Each row of a before or after table is a point. One or more steps were done to the points. Then noise was added and the rows were shuffled. The steps act on columns, c1 being the first. Write out the steps. A step turns or swaps two columns, mirrors them in a line or flattens them onto one, adds a multiple of one to another, or multiplies or shifts one. Angles are multiples of 10 degrees, from the lower column toward the higher: turns from -170 to 170, lines from 10 to 170 but not 90. Use the fewest steps. Two steps may share a column if one is a turn and the other turns, adds or multiplies; they go together, in the order done. Otherwise the lowest column goes first.
In the rows, 128 means zero.

Before (12 x 2):
[[ 96 198]
 [188  69]
 [128 130]
 [108 142]
 [ 47 103]
 [ 53  99]
 [ 93 170]
 [144  90]
 [111  87]
 [162 120]
 [127 141]
 [ 69  68]]
After (12 x 2):
[[125 129]
 [ 77 149]
 [117 136]
 [152  97]
 [121  82]
 [ 59  74]
 [ 71 179]
 [ 99  53]
 [107 135]
 [202  90]
 [ 64  76]
 [171 133]]
Steps: turn c1 and c2 by 20 degrees

Before (14 x 3):
[[120 142  83]
 [109 132 126]
 [ 99 126 103]
 [125 142  92]
 [156  89 165]
 [101 133 102]
 [ 91 126 101]
 [127 123  85]
 [163  84 174]
 [158 120 159]
 [155  81 139]
 [101 109 121]
 [163  66 143]
 [163  96 141]]
After (14 x 3):
[[ 41 102 140]
 [215 158 104]
 [208 109  84]
 [ 72 130 131]
 [210 141  75]
 [102  95 162]
 [123  86 145]
 [ 44 110 143]
 [120 102 156]
 [235 107  67]
 [ 45 111 114]
 [228 146  63]
 [233 122  92]
 [ 16 104 142]]
Steps: multiply c1 by 3; mirror c2 and c3 in the line at 30 degrees

Before (8 x 4):
[[103 198  47  70]
 [144 248  84 123]
 [146 102 158 112]
 [107 176 172 117]
 [ 98 115 182 122]
 [130 127 172 113]
 [ 97 100  97 127]
 [105 134 169 141]]
After (8 x 4):
[[142 111  88 117]
 [102 114 238  70]
 [ 94 160 125 107]
 [103 101 107 158]
 [134  90  98 133]
 [141  86 251 142]
 [105  63 138 150]
 [ 94  85  81 141]]
Steps: turn c2 and c3 by 130 degrees; turn c2 and c4 by -30 degrees

Before (10 x 6):
[[ 98 101 151 145 149 131]
 [137 105  93 133  97 134]
 [125 106 128 187 114 124]
 [137  94  73 115 156  74]
 [ 68 139  78 112  33  51]
 [ 71 158 141 171  84  80]
 [160 138 150 133 113 169]
 [ 63  74  75 152 140  43]
 [126  63  85 130 112 170]
 [127 115 197 179  46  74]]
After (10 x 6):
[[145 137 129 168 153 118]
 [148 115 164  66 229  86]
 [138 102  99 129 137 112]
 [ 23 158 157  74 161  93]
 [143  73 144  41  77 119]
 [173 104 174 133 113 122]
 [223  62 163 169 100 119]
 [189  93 134  77  67 149]
 [158 106 141 113 135  70]
 [ 50 138 233  55 133 157]]
Steps: add -1.5 times c2 to c1; turn c3 and c5 by 120 degrees; turn c4 and c6 by -100 degrees

Before (14 x 8):
[[146 135 212 200 169 188 187  64]
 [178 116 125  86  76 216 153  68]
 [190 107 136 124  44 180 179 110]
 [159  82 108 139 142  57 116 164]
 [145 102  88 156  76 234 165 113]
 [180 141 115 168 174  83  76 191]
 [222 114 147 187 104 205 196 105]
 [131 109 186 185 144  93 118 221]
 [161 184 183 146 157 182 179  95]
 [171  80 103 147  85 176 183 100]
 [157 139 124 185 112  76 116 169]
 [133 134 146 216 130  88 119 140]
 [172 108 155 180 115  98  55 148]
 [158 200 172 157 128 153 165  84]]
After (14 x 8):
[[ 93  23  93 142 125 121 156 115]
 [ 89  65 183 179 126 145 179  78]
 [128 157 164 164 135  98 130 192]
 [113 156 142 169 119 103  43 145]
 [ 50  76 135  97 125 120 155 117]
 [ 83 118 165 140 125 199 146  92]
 [130 158 136 193 130 123  99 138]
 [ 94  83 166 119 132 199 167 105]
 [102 173 120 148 125 126  64 166]
 [ 67  35 123  71 123 127 135  79]
 [ 26  51 135 167 129 136 155 107]
 [ 75  70 109 125 129  90 170 104]
 [ 95 192 115 123 135  70 106 150]
 [104 186 125 167 130 135 113 162]]
Steps: mirror c1 and c7 in the line at 100 degrees; turn c2 and c6 by 80 degrees; multiply c3 by 0.7; shift c4 by -20; multiply c5 by 0; multiply c8 by 0.7

Before (11 x 9):
[[145 130 171 116 183 111 132 151  90]
 [164 105 130 110 129 149 118 144 134]
 [146 129 140 131 174 111  96 134 126]
 [172 157 117  90  96 184 163 121 137]
 [109 117 131 138 169 148 162 160 109]
 [127 163 118 126 161 105  98 149  99]
 [172 133 109 115 127 183 151  84 119]
 [150 136 137  93 161 138 133 114 167]
 [136 124 100  67 103 171 153  98 106]
 [ 90 126 183 159 155 111 126 146 100]
 [188 125 100  97 111 127 166 100 151]]
After (11 x 9):
[[ 52 127 181 169 154 136 108 148 102]
 [165 131 139 141 174 147 101 134 141]
 [ 87 118 129 149 167 119 153 159  95]
 [246 123 102 104 110  88 142 101 128]
 [161 129 171 125 185 137 104 148  94]
 [171 136 135 104 159 110 147 112 159]
 [197 102 127 121 129 140 146 143 139]
 [215 134 109 122 126 131 185  83 110]
 [145 126  99  76 106 132 171  99  96]
 [217 158 117 101  96 115 194 122 116]
 [126 163 116 135 162 155  93 150 118]]
Steps: multiply c1 by 2; shift c4 by 10; turn c7 and c9 by -30 degrees; turn c6 and c7 by 70 degrees

Before (10 x 11):
[[111  90 106  80 125 126 109  70 151 112  94]
 [131  91 137  94 107 156 148 103 125  43 138]
 [142  55 200 177 158  81 170 149 163 170  65]
 [136  22  93 217 174  81 191 206 186 172 113]
 [109 182  70 116 136 193 110 120  92  56 137]
 [173  50 138 185 127  68 173  70 142 127  57]
 [119 131  86 102  81 151 167 164  93 127 138]
 [184 109 112 111 143 165 107  51 126 120 157]
 [105 124 105 102 122 102 105 142  69  76 165]
 [209  72 135 120 114 115 101 108 154 103  60]]
After (10 x 11):
[[146  75 170 121 119 162 134 160 102  61 113]
 [111 102  75 140 129 156  59  38 202 126 175]
 [165 107 131 148 108  94 124 128 160  17 109]
 [ 77 121  26 117 159 147  66 112 209 182 136]
 [167 118 156 185 144 106 166  61 144 117 117]
 [ 15 126 135  89 174 138  50 138 247 185 171]
 [124 100 173 134  79  87 106 173 106 129 135]
 [114 122  81 202 114 154 142  91 190  97 172]
 [149 123 177 117 136  80 178 134  63  34 161]
 [203 129 125 138 124 140 144 115 174 107 169]]
Steps: turn c1 and c4 by 120 degrees; turn c1 and c8 by 40 degrees; turn c2 and c9 by -60 degrees; add -0.3 times c5 to c11; turn c3 and c11 by -140 degrees; turn c6 and c7 by 150 degrees; multiply c10 by 1.3

Before (8 x 12):
[[111 119  88 171 168  84 111  97 121  73 179 107]
 [ 71 121 148 113 143 184  95 151 146 101 113  48]
 [202 204 116 115 112 128 166 118 131  81 161 180]
 [202  82 109 106 147 118 119 129 165 117  44  75]
 [203 101  67 128  80  63 150 150 172 123 169  87]
 [200 141 114 125 150 170 184 147 170  92 171 198]
 [107  79 183 116  77 188  39 120  81 153 125 110]
 [ 55  80  91 139 123  73  41 120 117 102 106 180]]
After (8 x 12):
[[182  87  77 179 116  98 145 175 159 120 198 109]
 [118  77 111 140  41 203  76 110  93 152 129 181]
 [174 113  89 115 149  50  84 193 138 125  91  65]
 [175 149 194 117 185 143 147 185 223  93  87 116]
 [ 79  80 182 123  43  87 121  76 119 104 154  91]
 [ 76 131  51 145  95 171 141 105 198  99 137 148]
 [136 104 107  71 109  90 168  91 155  72  95  89]
 [193 202 180 127 163 128 115 168 175  80  95 115]]
Steps: add 0.5 times c8 to c2; turn c1 and c8 by 40 degrees; swap c3 and c12; turn c4 and c11 by 160 degrees; swap c5 and c7; turn c6 and c9 by 30 degrees; add -1 times c10 to c9

Before (12 x 18):
[[ 85 174 125 182 149 161  91 133 140  68  89 156 103  87 128 203 102 189]
 [ 78 126 133 194 144  61  68 105  67  95  87 182 174  96 121 139 182 137]
 [ 98 120 154 122 206  99 143  93 150  67  12  84 183 121 123 187 108 198]
 [156 168  95 193 204  66  64 100  79 109 150 179 159 153 104 129 120 102]
 [118  73 168  95  79 182 149 199 113 187 135  86 189  77 109  86 179 130]
 [105 173 101 176 185 106  53 140  35 191 129 173 190 105 175 151 179 135]
 [178  85 188 130 128 114  83 180  34  86  64  56 109 176 125 188 122 116]
 [176 118  65 104  88 104 109 196 108  95 124  96 153 136 181 107  77  98]
 [174 125 104 119 165 123  92 186 131 132  78 178 169 118 108 200 158 105]
 [198 106  96 126 182 179 101 173 104 126  92 172  80 135 104 123  93 214]
 [177 174 188 109  88 155 121  97 123 168  44 107 145 113 120 168 134 184]
 [ 79 112 117 116  93 156  54  88 128 122 111  51  78 126 148  85 186 188]]
After (12 x 18):
[[173  91 185  89  87 116 130 191 115  99 100  95 151 136 182 100  74 130]
 [178 110 139 122 173 128  53 182 132 131  71 177 167 115 109 145 146 130]
 [166 132 178 203 179  72 115  96  75 104 136 181 185 153 113  96 103 181]
 [105 191  67 129 213  93  74  98 148  59  32  82 173 124 136 142 110  85]
 [ 77 203 119 203 126 152  49 129 137  69  94 159 120  89 128 130  91 140]
 [186 191 144 164 171 187 134 169 101 122  78 168  70 129 105 116  86  59]
 [ 88 138 111 175 128  57 105 113  57  95  89 176 200 102 109 102 174 125]
 [ 71 177 135 117  92 144 127  89 128 119 106  48  70 121 148   4 175  80]
 [108 108 101  61 102 179 163 193 109 181 144  90 170  82 107 104 168  75]
 [111 154 159 178 179 105  85 141  24 188 115 171 201 120 179  97 171 168]
 [177 206  49  89 102 168  84  90 119 166  78 111 139 115 116 120 118 137]
 [179  89  61 154 126 131  45 170  41  86  82  47 108 176 130  75 107 102]]
Steps: turn c1 and c6 by 10 degrees; mirror c2 and c18 in the line at 30 degrees; mirror c3 and c11 in the line at 80 degrees; turn c4 and c13 by 20 degrees; turn c4 and c5 by -20 degrees; add 0.5 times c12 to c7; turn c7 and c16 by 70 degrees; shift c17 by -10
